Rows are points. The window is the flat piece filled in between its corners: a triangle in 3 columns, a solid with four corners in 4, and so on. A path goes straight from each point to the next, and from the last back to the first. After which points does the path pass through the window?
(in the rows, 128 means zero)

Window:
147  119  175  157
120  116  179  137
147  167  114  131
136  109  83  107
Path:
(1): 167  168  124  100
(2): 142  131  202  143
(3): 122  132  183  164
(4): 103  119  169  169
(5): 151  100  167  109
(6): 169  115  170  128
(7): 114  128  162  186
(8): 124  151  99  154
(9): 151  147  138  115
(10): 159  126  160  109
(11): 127  114  138  151
(12): 121  99  151  146
(13): 157  105  163  122
(14): 156  153  130  115
(15): 129  158  116  148
(16): 122  155  111  165
Through the window after points: 6, 8, 10, 14, 16

Window:
121  130  142  63  115  139  157  158
135  174  114  103  146  126  128  172
93  114  182  194  68  209  80  128
160  87  103  131  152  175  170  129
133  109  75  131  123  118  148  145
155  127  127  128  125  133  178  111
185  93  114  97  150  118  138  123
79  108  153  191  141  146  101  139
Path:
(1): 137  107  160  142  114  125  136  174
(2): 110  138  110  98  138  147  128  109
(3): 128  111  91  118  134  146  142  115
(4): 152  109  105  139  135  138  158  164
(5): 168  100  127  137  138  136  172  163
(6): 149  115  106  103  144  137  155  116
(7): 125  135  83  105  132  145  130  86
(8): 151  92  123  157  119  120  171  185
(9): 160  93  123  145  112  128  174  180
(10): 137  124  107  116  141  135  139  102
(11): 130  136  101  116  148  157  134  118
(12): 164  111  128  126  137  137  164  175
Through the window after points: 3, 7, 9, 11

Window (11 x 11):
80  120  105  109  169  103  120  114  155  104  120
165  135  162  163  101  92  145  53  146  164  141
156  164  158  193  98  125  116  94  97  163  151
116  145  156  139  124  159  146  79  130  180  150
125  110  86  159  120  137  153  116  148  169  151
135  134  179  112  48  130  95  74  146  136  123
117  148  100  147  171  95  158  168  187  177  148
91  168  57  61  148  129  125  110  137  132  110
145  140  96  72  172  144  121  132  137  103  117
113  130  112  90  148  107  160  141  104  127  103
129  161  151  143  84  138  153  82  152  109  128
Path:
(1): 147  146  134  173  119  130  123  114  135  176  93
(2): 120  146  137  161  112  144  132  93  159  139  91
(3): 126  150  140  118  108  123  149  95  140  128  155
(4): 118  135  112  137  135  104  153  129  142  151  186
(5): 123  145  118  140  147  135  142  125  171  172  96
(6): 131  138  127  136  125  124  119  114  142  159  107
(7): 124  139  135  132  118  118  130  104  138  146  155
(8): 128  157  141  140  121  106  145  97  126  137  202
Through the window after points: 2, 4, 8

Window, 14 rows:
177  154  138  128  120  125  78  149  108  179  169  149  130  136
113  154  160  97  47  170  127  153  201  140  125  84  91  134
53  121  80  183  148  109  177  82  161  113  113  191  134  153
147  85  185  157  130  141  109  145  128  162  144  147  153  104
163  117  133  130  151  93  79  152  135  124  91  141  163  114
38  156  135  96  125  139  96  202  111  140  51  65  68  161
152  132  132  102  111  87  123  112  97  139  181  115  166  134
167  143  170  132  118  164  123  133  117  94  152  120  147  99
129  85  99  141  136  135  93  88  118  138  126  99  127  107
139  107  140  97  159  142  131  106  135  121  162  154  141  112
143  145  141  143  154  75  110  156  116  141  201  124  101  150
168  157  191  117  139  103  105  122  127  137  60  128  122  122
173  89  145  117  107  152  145  120  120  101  149  137  128  143
150  112  110  128  126  141  185  119  140  132  137  131  137  98
Path:
(1): 139  129  154  123  132  142  127  129  142  140  125  107  137  151
(2): 135  133  132  108  113  112  107  137  121  110  114  158  104  60
(3): 138  116  139  126  105  104  84  143  142  123  146  133  92  79
(4): 133  109  126  138  158  151  140  96  113  150  123  110  162  163
(5): 167  129  138  110  132  150  153  133  168  150  143  97  150  171
(6): 109  115  151  123  71  117  97  125  101  102  143  150  100  83
(7): 153  123  124  129  99  112  102  142  98  133  147  163  101  89
(8): 126  111  164  132  175  129  145  114  169  155  128  101  165  179
(9): 139  111  145  148  139  183  122  134  150  164  113  88  153  166
(10): 138  137  148  117  119  108  110  138  135  113  127  144  108  100
(11): 137  118  138  128  116  105  123  129  118  139  151  143  117  100
(12): 143  129  138  124  169  151  129  119  144  130  151  118  175  180
Through the window after points: 1, 3, 5, 11

Window:
142  153  107  131  104  102  125  104  156  118  126  94  98  156
139  175  157  71  110  108  117  110  76  108  119  92  118  165
131  138  126  95  119  147  137  111  103  132  91  109  79  130
153  112  127  143  97  137  99  133  90  134  140  108  142  106
172  129  142  85  132  117  137  48  142  105  162  82  130  131
113  116  89  70  111  91  132  123  170  116  108  133  149  106
115  146  139  105  146  99  77  78  95  109  136  95  123  143
206  161  207  151  164  142  151  76  141  151  154  177  178  88
106  131  169  88  114  137  164  118  127  127  139  192  105  185
96  133  150  139  105  145  121  125  108  135  133  65  137  115
159  135  149  79  146  99  57  170  248  127  166  174  124  138
118  89  144  134  116  87  102  147  116  146  118  70  126  123
131  133  126  92  129  152  139  116  96  103  82  115  134  181
156  149  109  101  164  124  191  95  134  128  182  110  119  146
Path:
(1): 110  131  147  104  119  135  145  120  122  95  130  135  111  157
(2): 135  121  142  101  124  134  136  116  106  93  112  116  106  137
(3): 129  170  125  102  124  141  131  104  134  190  114  123  138  161
(4): 129  140  133  99  105  122  122  122  117  159  127  110  126  134
(5): 163  124  141  131  135  129  117  116  117  89  155  123  136  125
(6): 141  127  153  113  129  119  127  110  127  91  145  125  133  132
(7): 160  149  135  111  127  139  116  97  120  173  130  100  121  143
(8): 173  147  133  85  126  120  122  94  121  193  104  138  137  172
Through the window after points: 2, 4, 8

Window (14 x 14):
86  156  109  61  115  97  122  152  126  156  87  156  152  176
158  111  139  131  104  98  151  134  172  149  154  131  88  84
140  199  182  169  144  106  92  134  151  179  162  101  120  146
155  144  52  180  173  84  129  92  121  32  143  119  120  150
165  96  143  75  90  141  100  134  179  93  140  140  114  150
152  116  149  123  126  152  142  151  104  98  104  144  102  87
107  86  158  187  114  127  177  157  188  163  100  51  144  64
163  137  138  139  91  168  159  111  136  100  188  160  79  147
169  93  104  142  141  145  163  168  117  108  159  102  162  75
107  111  123  142  136  91  116  125  92  73  121  181  141  181
200  150  141  96  136  82  163  136  160  134  157  91  113  174
140  132  161  151  173  117  146  117  196  136  134  132  115  123
150  104  168  145  149  148  122  92  124  184  113  126  113  127
80  110  136  99  121  138  133  169  112  127  150  128  90  123
Path:
(1): 147  127  113  154  131  134  144  189  164  158  137  136  82  140
(2): 127  130  142  115  123  97  144  111  124  69  143  106  156  117
(3): 124  134  156  125  139  109  130  115  132  103  135  134  128  131
(4): 142  115  107  180  148  110  128  151  153  136  129  149  120  167
(5): 139  131  86  152  129  119  113  207  154  116  136  129  66  164
(6): 106  112  151  104  132  127  146  97  107  108  146  125  135  106
(7): 144  136  152  132  127  123  135  120  136  117  148  118  127  123
(8): 161  106  84  148  109  116  141  187  157  149  117  121  81  161
(9): 144  118  105  162  125  121  138  145  149  147  127  123  121  148
(10): 109  146  175  95  138  97  132  105  131  68  151  122  136  114
(11): 136  136  114  144  144  104  128  101  130  78  146  117  131  125
(12): 165  120  92  150  147  115  138  135  139  96  135  127  115  143
(13): 177  124  127  127  135  117  146  158  152  137  134  123  102  151
(14): 159  139  152  108  128  103  152  122  139  118  144  105  121  131
(15): 114  127  125  111  132  121  140  110  126  89  144  107  116  109
(16): 157  120  124  144  127  125  138  177  136  144  148  147  102  159
Through the window after points: 3, 5, 11, 13, 15

Window:
122  85  121  121  119  111  99  167  182  82  141  191  151  113
117  123  133  165  103  182  120  146  137  151  124  174  174  135
114  159  99  147  158  136  109  64  160  125  87  124  148  134
138  64  152  133  158  127  170  191  134  80  137  150  107  141
89  156  110  129  119  145  160  97  144  126  123  100  148  138
144  87  136  133  160  101  135  33  169  147  143  146  109  125
98  49  139  102  131  175  119  145  181  122  102  153  155  93
98  120  156  124  141  83  86  114  140  148  113  77  112  190
108  92  113  160  171  118  130  101  74  103  160  149  131  140
101  120  124  145  149  115  98  146  169  131  121  103  196  145
180  74  131  73  142  112  156  92  128  111  118  96  104  113
151  105  125  149  133  148  92  112  141  167  163  108  93  100
141  157  169  108  133  158  148  88  143  117  129  120  132  97
152  141  178  142  87  164  139  82  154  100  126  72  115  134
Path:
(1): 130  108  128  120  148  139  129  92  144  112  136  114  127  151
(2): 99  125  149  148  123  79  136  127  167  144  108  124  132  80
(3): 127  92  138  164  158  95  158  115  101  131  119  89  95  93
(4): 140  91  123  100  131  152  114  115  165  107  141  153  146  158
(5): 150  144  119  102  161  175  106  126  143  104  139  113  160  174
(6): 92  91  132  153  126  101  142  97  152  142  109  156  129  86
(7): 101  108  140  142  112  130  159  122  122  132  81  120  139  80
(8): 142  125  122  115  147  149  108  90  173  111  178  123  132  175
(9): 142  128  115  122  152  137  119  87  152  119  173  115  117  159
(10): 112  111  144  130  129  120  114  108  143  136  91  112  149  119
(11): 93  92  161  153  109  91  160  138  155  144  70  145  139  123
(12): 152  132  111  102  152  180  114  98  138  83  171  120  145  136
(13): 144  104  137  102  147  163  103  108  148  114  140  130  153  145
(14): 118  105  121  179  129  85  140  109  153  141  93  137  99  91
(15): 118  118  137  150  112  102  132  124  131  122  95  132  114  71
(16): 147  86  124  105  156  171  122  109  170  113  172  148  155  159
Through the window after points: 7
